Rows are points. The last column is the point's height on a tilted bowl or saddle (a function of degree 2), plus a little noise. Along how many of its main directions does it bend up, bend down or stay straight?

Points, 10 rows:
[[-71 -43  57]
 [ 27 -36  37]
 [ 31 -45  35]
 [-61  21  49]
 [ 33 -14  43]
 [ 41  41  30]
 [-16  14  34]
 [-31 104 -42]
 [-26  10  39]
 [ 22   2  39]]
Directions: 1 up, 1 down, 0 straight

Points (17 x 4):
[[-30  -9 -25 -32]
 [  9  81  20 -46]
 [-30 -27   5 -25]
 [-12 -69  -8 -31]
 [ 53 -28 -76 -59]
 [-29  47  33 -38]
 [-66 -48 -52 -57]
 [-12 -63 -22 -33]
 [ -6 -23  31 -19]
 [ 12  49 -54 -54]
 [-26  29   5 -32]
 [ -4  10  82 -32]
 [ 79 -50  -8 -40]
 [  8 -30  26 -19]
 [ 19 -33 -80 -57]
 [  8 -45 -16 -26]
 [  6 -16 -89 -62]]
Directions: 0 up, 3 down, 0 straight

Points:
[[  24   63  -62  -24   37]
 [  57   12   -9   11   10]
 [ -10  -67  -21  -43   44]
 [  30   -1   48  -22   -3]
 [  -4  -17  -15  -69   10]
 [  24   81   -5  -24  -24]
 [ -29  -37   64   15   22]
 [  58  -42   13    4   18]
 [  35  -42    5   15   -1]
 [  37  -58  -27   10   -5]
 [ -51  -53   -9   47   -2]
 [ -42  -19  -48    1   12]
 [  27  -26  -89  118 -121]
 [  59  -37   40   16   24]
 [ -19   28  -42  -44   -3]
 [  27  -39  -21  -89   57]
 [   8  -21   41  -17    1]
 [  14   28  -95   41   29]
 [ -29  -20   15  -59  -10]
 [ -28   -2   29   13  -11]
 [ -22   92   87   -7  -90]
 [  15   11  -39  -25    8]
 [  45   12  -26  -21   15]
 [ -39  -35  -16  -38   16]
 [ -38   42  -15  -19  -25]
 [   0  -40  -99   25   -6]]
Directions: 3 up, 1 down, 0 straight

Points (39 x 7):
[[ -49  -27  -12    1   27   66   -9]
 [ -13   20  -44  -40   41   18  -26]
 [ -87   49   19  -62   60    5  -67]
 [ -80   92    8   -2  -84    7 -103]
 [  23    4  -52  -40  -28   10  -14]
 [ -38   -5   17   31  -13  -95  -59]
 [  13   19  -20   57    6   95  -21]
 [   6  -32   65   43   35    6  -12]
 [  75  -57   -7    4  -36   21  -13]
 [ -48   -6   -8  -11   93  -37  -81]
 [  32   -5  -48  -66    0   -3  -33]
 [  -6   29   22   33  -20   17    1]
 [  13  -47   62  -59  -55   23  -18]
 [  24    6  -68  -46   30   21  -40]
 [   7  -21   29   37  -83  -24    6]
 [ -22  -10   -1  -40    4   49   10]
 [  -7  -30   61  -65   -1   34    3]
 [ -47  -15  -37   38  -43  -67  -43]
 [   1  -58   30   -4  -24  -55   -6]
 [  13  -69   63   15  -37  -20   -3]
 [  23    9   46  -23   -8   24   -4]
 [ -49  -12   10   30   -9   -9    1]
 [  -1  -42   -5   -9  -84    7   16]
 [  23  -18   -5  -12  -30  -53  -13]
 [ -33    8   25  -18   -4  -70  -32]
 [ -29 -117  -16   21  -19  -23  -26]
 [   5   -6  -32   91   43  -74  -90]
 [  19   -2  -28    0  -65   54    7]
 [  28   47  -45   68   48  -21  -66]
 [   4   -2  -96  -22   48    5  -83]
 [ -30   16   26  -39  -53   -1   -9]
 [  -7  -27   67  -16   59   52  -11]
 [  68  -54  -46   -8   23   50  -31]
 [  -1  -25    4  -13   53  -91  -77]
 [ -55   24  -15  -30   21   27  -21]
 [  32    6   62   -8   -5  -14  -15]
 [   7   -8  -16    6  -29  -13   14]
 [-100  -32  118  -67   48  -17  -65]
 [  33  -42   99    7   39  -14  -36]]
Directions: 0 up, 5 down, 1 straight

Points (66 x 9):
[[ -25   33  -18  -16  -31  -16   44  -58   82]
 [  -2   18  -43   15  -17  -47  -11  -20   -2]
 [  38    9   37    3   54   30   25   46  -44]
 [ -12  -33   50   14   13  -16   10  -11   27]
 [   7   28   11  -22  -45  -20   -5  -25  -40]
 [  34   56   35  -48   48   28   19   43  -43]
 [ -28  -35   31  -17   -8   55   22    6  -16]
 [   5   70    9   11    5   22  -25   15  -49]
 [  39   11  -19  -33  -37  -18   23   45  -52]
 [ -17   40   11  -25  -21  -42    3   12  -27]
 [  31    6  -35  -66   -3   50  -71   19 -120]
 [  23   72  -11   16   13  -35  -20   38  -72]
 [  -6  -13   19   38  -35   40   23  -51   44]
 [  34  -22  -24  -24  -40  -16   -9   28  -47]
 [  30   10   34   26   28  -21  -15  -34   27]
 [ -10   21  -26    3   45    5   21  -14    5]
 [   2   -8  -48   93  -19    7  -40   34  -65]
 [   0  -24   23   11  -36  -43   25  -11    2]
 [  -1   35  -23    9  -62  -10  -48   -4  -68]
 [  24  -56   25    6   -7   40   29    5  -27]
 [  16  -18   35  -22  -12   -1  -43   32  -38]
 [ -12   -6   27   -3  -69    3   -5   48    7]
 [  13  -49  -27   38   17   -4   11   32  -28]
 [ -17   26  -15    2   75   13  -50  -16  -47]
 [  40   -5  -25   17  -39    3  -39    2  -51]
 [   9    4   16   12    1  -29  -16   34   -4]
 [ -37   -3   -4  -48   24  -33  -51  -21   20]
 [ -55   17   48  -51  -42    7  -17  -10   -9]
 [  17   17   35   -1  -25  -51  -11  -74   -4]
 [ -37   -4  -34  -44  -21   32   19   29    8]
 [  85   42    0   10   72   71    8  -15  -41]
 [  20   -8  -31   10    8   -6  -16   25  -29]
 [ -31 -121   -9   11  -85    6    1   29   18]
 [  42   53  -10    4  -18  -36   50  -11  -39]
 [ -12   -3   -4  -21  -31   -9   12   63  -24]
 [ -25   21    1   66   45   46  -13  -50  -49]
 [  55   34   -1    5  -12  -32   48   -8  -34]
 [  -7   42  -43   20   14   37  -24  -18  -52]
 [   0   31    7   -5   12  -44    3    3    3]
 [ -41   28  -60   10  -42   21   22   -7   29]
 [  -1  -10   36   17   33  -40   47   16   30]
 [ -13   -8    0   22   28   17  -41   10  -42]
 [  25  -27   29   -6   28   22   -4    5  -49]
 [ -25  -28   -2   47   36    9  -12   -7  -29]
 [  -5  -21    7   14  -27   20  -29  -75   -8]
 [   2   -7   -3 -110  -16  -30    6   32  -31]
 [  74   13  -14   38   11   -5  -50   -3  -11]
 [  32   39   44  -10    2    1   -2    9  -41]
 [  27  -11   -7   15  -13   25   21   38  -28]
 [ -29  -24   -5   42   50  -28   20  -10   10]
 [  11   46   39   -7  -29   25   39  -26   27]
 [  -3    2   13  -50  -68   -2  -21  -31  -62]
 [   7   52    2  -46  -22   15  -20    5  -47]
 [ -28  -12  -52  -20  -28   -2  -13  -11   -3]
 [  70   13   45  -36   47   -4   28   19  -29]
 [  19   -1   31  -36  -16   11   61  -55   54]
 [ -17   -1   16   -6   36   36   -7  -20  -53]
 [ -13  -26    6   54  -34  -18   -9  -69   31]
 [ -31   34   55  -20   -1   -7   66   16   62]
 [   8   41    2   22   13   12    5   29  -38]
 [  46  -55   -9   45    0  -16   -3   40    1]
 [   3   66  -41  -52  -20  -41  -47  -26   14]
 [  64   -1    2  -16   12   11  -41   67  -69]
 [ -48  -16   21   -6   20   22  -39   23  -54]
 [ -31  -32  -43    6    7    0    6  -13  -13]
 [ -49   98   77    4   12   17    7   18   55]]
Directions: 2 up, 2 down, 4 straight

Points, 64 rows:
[[  14  -23  -13   97   32  -31   25    9   -4]
 [  36   37   75   38  -40  -24   24   76   19]
 [  30  -13  -74  -10  -22   27   16    6   24]
 [  11  -77  -11   27   10   -7   34   50    8]
 [   6   11  -38   42   14   18   22  -13   -1]
 [  25  -50  -14  -24  -15   54   -5  -41   27]
 [ -32   -3   -5   -7    4    2  -12  -77   24]
 [ -27   37   -5  -65  -39  -64  -51    5   61]
 [  13  -14   64 -103  -16  -99  -74   69  121]
 [ -32    1    7  -37  -35   38  -12   78   -2]
 [ -49   15  -26   -9  -13  -23   34  -74   35]
 [ -16    8   -1  -20  -49   42  -39   26   14]
 [  -2    4  -46   42  -20  -38  -28  -65   15]
 [  20  -28   15    7   -3   10    9   21   10]
 [  43   50   16    5  -32  -49   50  -17   34]
 [  13  116   27   18   -4  -17   39   19   13]
 [ -14   -4  -64  -60   19   -2  -33  121   56]
 [  43   16  -24   41   -2  -34    9   -8    9]
 [ -33  -15    4   -6   25  -86  -45    4   39]
 [ -21  -58  -28  -55    8    7   37   19   39]
 [  18  -59   47   73  -22   -3  -26   46   27]
 [  72   25  -94   -6    6  -23   61    3   39]
 [  35   20   10  -30  -16  -27    2  -30   24]
 [ -74  -51  -55   59  -92   17   82   24   13]
 [  26   35  -27  -18    6   75    0    4   15]
 [ -11  -51   19   15   42   60   24  -39   30]
 [ -15    3    5  -24  -56  -24  -46  -30   41]
 [  -6   -1   28   -6   -4   56  -18   33    6]
 [   4  -62   19  -45   14  -23  -36  -18   35]
 [ -46  -40  -83  -28   20  -44  -63   12   35]
 [   2    1  -13  -27   11   13   25   48   11]
 [   3  -64    6    7    9    0  -26  -11   16]
 [  49   61   53  -62   35   30  -14  -34   21]
 [  -2    7   -9   77  -43  -15   53    7    7]
 [ -58  -65   16  -31   18  -46   23   13   43]
 [  23  -24  -35  -40  -34    0    0   11   30]
 [  -9  -19  -36  -19   18    0  -44   20   17]
 [  65  -42    7  -40  -19    3   12  -26   29]
 [ -24    0  -24   -2  108   24   10  -30   17]
 [  11  -21   50  -70  -22  -44  -55  -38   56]
 [ -31  101   57   40    9   22  -37  -59   33]
 [  -3   60   46   41   21   18  -56  -36   24]
 [ -54   36   -7    1    3   53  -50   19    9]
 [ -48   -4  -44  -48   -8  -39   76   10   40]
 [ -16  -25  -39    3   15   26  -35  -23   12]
 [  -7   19  -16  -87  -32   -1   16  -18   41]
 [ -42   44    6    9   32  -33   25  -48   22]
 [  99   66   26  -77   -6    1   19  -53   40]
 [   3   62  -82  -31   27   21   11  -21   29]
 [ -49   46   23   18    1  -47   13   -6   22]
 [  47   80  -38   25  -47   59  -77   58   47]
 [ -12    4   40  -20    9  -87   24  -58   50]
 [ -45    1   74  -26  -27   47  -13   14    9]
 [  19   49  -30    8   26  -20    6   18   11]
 [  11  -14  -16   52  -38  -40   59  -88   31]
 [ -60    7   52   49   39   37   55  -39   29]
 [ -68  -77   52  -41   78   15  -26   26   70]
 [  10   11    3   12  -57    4   45    2   10]
 [ -11  -41  -11  -23    7  -51  -11  -28   24]
 [ -52   23  -26  -37   28   47   27   39    8]
 [  27  -39    2   13  -85    8   46   44   20]
 [ -66    9   30   52   -1  -31  -25  -23   35]
 [ -20   -5   13  -47  -32   16    9   -8   21]
 [  43   -9  -25  -31   67  -11   13   12   18]]
Directions: 6 up, 1 down, 1 straight
